Each row of a before or after table is a point. One or more steps were done to the points. Then noise was added and the rows were shuffled. The steps act on columns, c1 being the first. What was done? A step turns or swaps two columns, mirrors them in a line or flattens them onto one, adds a multiple of one to another, or multiplies or shifts one. Angles are multiples of 10 degrees, from the lower column toward the higher: turns from -170 to 170, lines from 10 to 170 but not 90. Use the fewest steps. Two steps may share a column if one is a turn and the other turns, adds or multiplies; they go together, in the order done. Otherwise the lowest column goes first.

Before (11 x 2):
-8  8
-47  -4
26  -57
65  -68
62  -8
23  22
-1  17
-32  -16
-20  -7
5  -20
14  4
After, 11 rows:
-22  8
5  -94
44  -48
-36  28
-8  -14
-37  11
0  15
-18  -61
11  15
32  5
10  -3
Steps: turn c1 and c2 by -40 degrees

Before:
13  30  26  38
12  61  35  -21
-44  -22  -54  -7
37  31  49  5
-27  -2  -44  -9
8  -15  -18  -11
-66  -22  -13  -9
-12  -10  -27  8
30  47  20  21
-33  -23  -54  -4
-60  -51  -13  -46
After (11 x 4):
28  16  -4  45
-15  7  -5  -20
-1  -26  -26  -34
-24  -67  -5  -15
-22  -31  -38  -38
-9  -12  -25  -11
-51  -59  20  -42
-22  -46  -37  -41
32  37  36  36
48  30  3  29
61  12  41  5
Steps: swap c1 and c2; turn c3 and c4 by 40 degrees

Before, 12 rows:
12  -4  33  -10  -3  -21
-31  -19  14  -24  -40  27
46  -30  -13  -8  8  -72
65  23  11  30  -22  -4
-48  -62  -20  26  49  37
-23  24  68  9  -57  19
-23  24  -22  37  -31  14
5  13  3  -3  -35  27
22  0  25  14  -87  14
64  2  -46  9  -21  -58
-28  -17  -1  9  36  61
-33  -21  -38  -16  37  3
After:
16  -13  16  13  -88  17
14  5  1  -2  -34  29
-76  -19  -14  25  46  37
-31  0  2  13  31  58
66  -27  9  28  -22  -4
0  31  -18  38  -29  8
-38  5  13  -19  -40  27
-39  6  -30  -15  35  1
16  -55  -5  -5  7  -66
48  -40  -36  10  -22  -59
-4  30  45  5  -58  19
4  -9  25  -9  -5  -24
Steps: turn c1 and c2 by -40 degrees; multiply c3 by 0.7

Before:
-10  -14  -18  34  -25  4  7  -22
25  -43  -16  -30  -7  15  -23  0
-4  -66  -5  -37  -21  -13  -55  9
20  -18  -19  -37  0  0  26  5
-16  -7  -8  -17  -14  -25  -5  7
-11  -9  -18  -8  20  10  -10  0
-2  -18  17  -17  -15  24  32  0
24  -5  -2  -9  -18  10  32  -29
-18  -36  2  -19  16  -14  18  -34
17  -12  13  95  -23  -26  33  1
3  -25  13  -21  -22  -25  7  9
-16  -43  -21  -32  -10  0  21  1
After:
0  -24  16  9  25  15  35  0
-18  -11  -7  11  -23  12  -3  5
-8  -1  -14  -36  2  25  6  -20
-15  -8  -16  3  13  -22  -11  -2
18  22  11  -92  -27  25  32  3
24  -10  1  9  9  18  30  -30
22  -28  -19  29  3  1  28  5
-18  -49  -19  15  0  14  22  3
24  -49  -17  10  13  6  -24  2
-3  -75  -3  12  -13  22  -56  9
-18  -42  4  6  -14  -17  19  -36
3  -31  12  8  -25  22  5  9
Steps: mirror c2 and c4 in the line at 10 degrees; turn c5 and c6 by -90 degrees

Before:
59  -1  -7  26  31  -30  -7  -41  -1  44  15
-1  -14  44  27  32  -15  -45  -33  14  14  50
-1  -25  -28  -21  -3  31  -32  9  5  -42  -31
-20  14  53  19  46  13  39  -70  25  80  42
42  -19  53  -24  20  -84  13  -27  18  -6  50
13  15  -7  -19  -48  -3  -21  -33  -40  -14  -51
-42  -2  -25  1  -21  -11  -11  33  -55  -39  -31
-28  15  5  -58  34  21  -34  4  -38  -27  9
After:
-23  11  51  -3  50  18  39  -74  24  83  45
-38  -3  -25  -4  -19  -7  -12  35  -57  -40  -32
14  11  -5  0  -55  7  -24  -32  -41  -14  -52
2  -15  45  -15  40  -17  -47  -30  15  11  53
-27  19  3  72  13  18  -31  7  -38  -27  6
1  7  -24  17  -4  4  -35  11  7  -43  -30
46  -49  52  31  12  -60  13  -24  17  -8  46
60  -15  -8  -14  37  -16  -8  -37  -1  42  14
Steps: flatten c2 and c6 onto the line at 50 degrees; mirror c4 and c5 in the line at 80 degrees

Before (13 x 12):
-25  24  38  8  -16  4  -4  13  10  -33  -4  11
6  14  -11  15  -9  1  19  15  36  -15  18  44
16  7  25  4  -6  9  11  -16  -15  19  9  37
5  -61  -2  18  0  9  -16  -5  -5  -32  4  -3
9  -22  25  16  -30  14  -8  17  13  -8  -68  -3
-56  17  -7  8  -2  -26  -16  -3  -13  -7  15  42
9  -5  7  11  -45  -13  1  18  8  -11  10  6
10  20  24  12  -10  -16  -2  -21  12  38  2  3
1  -1  -3  22  -38  14  -23  4  1  -7  14  -5
-17  25  8  -11  -16  -8  -17  -11  -5  -31  -1  4
9  26  21  23  -19  -29  -27  2  40  -30  -3  46
12  26  7  9  0  -8  -13  25  -2  5  10  -3
1  21  3  28  -7  0  22  7  -16  -5  -5  5
After (13 x 12):
8  -4  -15  11  -24  0  1  18  8  14  5  42
6  14  6  15  54  -8  19  15  36  24  4  30
9  -22  0  16  -50  29  -8  17  13  -55  41  24
10  26  -36  23  69  4  -26  3  40  12  27  40
9  19  -25  12  28  12  -2  -21  13  -17  -34  10
2  -1  14  23  -24  4  -22  4  0  16  -1  31
0  21  -1  28  32  2  22  7  -16  -1  7  8
16  8  -4  4  40  26  11  -16  -15  -1  -21  24
-24  24  -16  8  37  35  -4  13  11  13  31  20
-56  16  -20  8  62  -19  -17  -3  -13  16  -1  23
-17  26  -11  -10  33  3  -17  -11  -5  14  27  16
4  -61  8  19  -94  3  -16  -5  -5  19  25  -2
12  26  -10  9  36  3  -12  26  -2  6  -9  -2
Steps: turn c5 and c12 by -60 degrees; add 1.5 times c2 to c5; mirror c3 and c6 in the line at 60 degrees; turn c10 and c11 by -120 degrees

Before, 12 rows:
-25  5  10  18  -38  -35  -9  -42  21  63  25  -27  25  19
-34  37  -20  6  43  12  43  -18  21  -3  -7  -6  -31  14
18  23  24  -5  41  -10  -17  -19  25  4  -38  15  -51  -47
0  -35  -28  -25  8  -16  -27  -10  -11  -35  -18  -28  -11  4
11  51  14  12  30  -35  12  -28  1  30  -4  22  27  0
-4  -9  -31  4  -41  26  17  -34  -47  -16  -27  -46  3  -40
29  -42  19  42  43  -37  24  35  -45  -36  18  26  -51  16
-33  21  8  -3  1  -44  57  -38  6  -34  -16  29  -6  14
22  -53  -1  51  18  -59  34  -11  -2  18  -79  19  -8  -1
-23  28  -19  62  -28  23  -16  -61  2  3  -55  -9  -3  -1
-59  -42  20  33  -29  -17  -25  44  -52  -32  10  -43  4  11
-30  -3  23  -16  -24  15  -37  -38  11  19  -57  -60  -13  51
After:
16  -21  73  -48  53  14  11  -12  -29  15  -40  16  23  -30
24  -54  -9  -24  12  -5  -1  3  -8  -35  -82  18  -42  3
-28  48  69  -10  -40  54  34  8  -40  24  -56  -58  23  41
-20  25  27  17  -45  -52  59  3  -48  -22  22  -31  -25  6
-3  -51  -95  5  -23  45  -23  58  -5  -8  -27  -49  -4  -49
10  54  43  23  31  -32  18  12  -20  -26  -3  22  -22  11
-3  -33  -88  -5  5  -4  -14  14  -2  40  -22  -29  30  6
-31  53  -61  -33  38  16  -25  -7  -22  -34  -9  -6  6  29
-19  23  -58  -23  -24  62  12  26  -53  14  -51  -8  -60  -11
27  -22  60  -61  35  -47  -43  20  53  -2  19  27  -25  26
-28  37  22  -5  -7  -32  -56  16  -36  -33  -15  29  -2  17
-59  -32  54  -9  -29  -18  -15  22  63  37  15  -44  -31  1
Steps: add 1 times c14 to c2; turn c5 and c14 by 20 degrees; multiply c3 by 3; turn c4 and c13 by -110 degrees; add -0.7 times c11 to c6; turn c7 and c10 by -120 degrees; turn c8 and c9 by 120 degrees

Before:
15  -8  3  -41  -42  14  0  22  37  14  3  -10  -30  20  12  3  -17  17  5  0
-2  13  4  3  -6  8  36  4  10  -2  25  3  2  -1  2  -7  24  -6  0  12
20  -12  4  2  4  -17  -15  3  -16  9  12  -25  -3  -15  15  -23  -22  14  22  -9
23  -3  47  6  6  -5  -12  -8  47  -39  14  5  -12  -14  3  -8  -12  3  2  -4
6  -23  -2  5  -24  21  -11  14  -12  8  -95  -32  -28  6  23  -3  -18  16  21  16
-24  -15  -6  11  -27  5  -14  2  -16  17  13  -16  -23  20  24  36  -13  14  3  -6
6  14  16  7  -16  -6  10  17  15  3  7  9  -25  -3  13  -23  -7  -48  -2  -13
-5  5  -6  -14  7  10  10  13  -17  -21  14  8  -23  -15  -32  -13  -24  9  -6  8
23  6  3  8  -12  12  -12  -9  4  15  5  9  -3  20  20  23  -5  15  23  7
-60  2  18  -22  -39  16  12  10  -1  -5  9  -10  -30  -4  -11  -13  -23  -19  20  15
After:
13  -8  4  -54  -53  13  0  23  10  10  0  31  6  20  12  4  -17  16  6  0
-26  -15  -6  16  -37  4  -14  2  -10  14  12  24  12  21  24  36  -13  12  4  -6
24  -2  48  -19  -5  -5  -12  -7  41  -39  13  10  -7  -14  4  -7  -14  2  3  -3
-60  1  19  -17  -48  13  10  11  -10  -24  9  32  3  -4  -13  -13  -22  -20  18  14
-5  4  -6  -4  -4  12  12  13  -23  -16  14  22  -12  -14  -32  -13  -23  8  -7  9
21  -12  7  10  -6  -18  -14  3  -11  -14  12  6  24  -15  16  -23  -22  14  22  -11
-4  14  3  -3  -15  9  37  4  11  -1  24  -4  -2  -1  1  -7  24  -6  -1  12
23  7  3  4  -21  10  -11  -10  8  -9  6  3  -10  21  20  23  -6  15  22  8
7  -22  -3  8  -34  22  -11  15  -8  -15  -96  32  26  5  22  -3  -19  16  20  15
8  15  14  0  -26  -4  10  16  18  5  8  24  -13  -2  12  -22  -7  -48  -3  -11
Steps: turn c4 and c9 by 30 degrees; shift c5 by -10; add -1 times c19 to c10; mirror c12 and c13 in the line at 130 degrees

Before (14 x 24):
10  -13  -1  -9  -19  5  -4  16  9  -4  -2  14  6  8  -3  16  -6  -3  -9  11  -10  -12  -1  -3
10  -13  8  -8  -7  1  -2  -22  6  10  1  -9  31  5  1  -8  0  1  -10  -1  11  -13  1  -19
0  -15  10  -15  -13  2  -28  -8  8  -8  1  11  0  12  -11  14  -15  14  0  -6  -13  -2  2  -1
-32  20  -13  -1  -19  1  3  13  8  6  -2  1  0  11  2  10  5  -6  12  -33  -10  -3  3  -17
12  -5  -66  2  -4  11  -6  10  -10  -12  10  2  0  -32  -3  8  -7  4  7  -30  -12  3  1  -20
2  -1  -12  -4  -6  10  2  15  -12  5  4  -12  13  -40  -20  13  2  6  -1  3  7  -6  -10  -17
-23  -8  -4  6  -16  -22  -28  0  6  0  6  -30  49  7  -4  -26  32  6  2  5  -16  -13  25  -21
5  7  1  -5  -16  -20  -2  12  10  -13  5  14  16  -22  1  4  -4  2  -10  -35  -15  6  2  -14
-21  3  7  0  -17  0  3  4  3  25  17  11  10  -3  -9  4  29  -5  -4  1  -13  24  -5  95
2  -14  11  17  5  -9  6  10  7  -10  31  -24  -2  -5  -3  -10  6  3  -7  -16  -11  -2  2  -7
-8  6  4  54  23  -2  -9  7  -24  4  -1  5  -1  7  3  -10  7  3  12  -10  -17  -9  -5  12
11  23  11  -10  15  4  4  -5  12  -2  12  13  -2  -3  5  9  -6  9  -2  9  -8  -11  0  -20
-22  -17  3  -15  -11  -38  5  7  2  1  6  -10  16  7  4  7  -1  1  5  -7  9  2  -2  -16
-3  -18  10  -15  8  12  -14  15  10  -10  8  -2  18  3  -3  16  -7  -3  -8  6  12  8  7  -18
After:
1  -1  2  -4  -5  -10  2  15  -13  5  6  30  14  30  -20  14  2  5  -2  9  2  -5  -9  -19
3  -13  -3  -9  -19  0  -3  15  9  6  -2  2  5  -17  -5  16  -7  -4  -10  -5  -7  -13  -9  -4
-1  -16  -2  -15  -13  5  -27  -8  8  7  0  -4  0  -17  -11  13  -15  14  0  1  -9  -4  6  -2
2  -14  -4  17  6  14  6  9  7  0  31  -7  -3  23  -1  -10  7  4  -8  7  -7  -2  15  -5
-3  23  -3  0  -20  -4  3  16  7  -4  -3  -9  -5  -6  1  9  5  -6  13  15  -13  -2  32  -17
7  -7  -6  6  -15  15  -29  1  7  -16  7  -22  43  23  -2  -25  32  5  2  -25  -15  -12  7  -21
3  -19  3  -16  -12  22  5  7  2  -30  6  -13  12  5  4  7  -2  0  5  5  10  1  4  -16
2  4  -4  0  -17  -20  2  2  3  -16  17  8  5  -8  -9  4  29  -6  -4  4  -10  25  -3  95
0  7  -4  54  24  -2  -9  6  -23  -3  -1  -3  -2  -9  4  -9  7  4  12  11  -16  -8  6  11
-1  22  -1  -9  14  -1  4  -5  14  6  11  10  0  -10  5  9  -7  8  -1  -5  -3  -11  -9  -20
2  -5  -12  2  -5  2  -7  10  -10  16  10  28  2  15  -4  8  -7  4  8  14  -33  2  26  -19
3  -17  6  -16  8  0  -15  15  10  14  9  -3  17  0  -2  15  -7  -4  -7  -9  14  7  -1  -20
4  7  -6  -6  -18  23  -1  12  9  -6  5  28  15  1  2  5  -6  3  -10  17  -12  7  30  -14
7  -13  4  -9  -6  -8  -1  -22  7  -5  0  -8  31  6  0  -6  0  1  -10  -1  13  -13  2  -18
Steps: flatten c1 and c13 onto the line at 80 degrees; flatten c3 and c21 onto the line at 70 degrees; turn c6 and c10 by 130 degrees; mirror c12 and c14 in the line at 150 degrees; mirror c20 and c23 in the line at 120 degrees
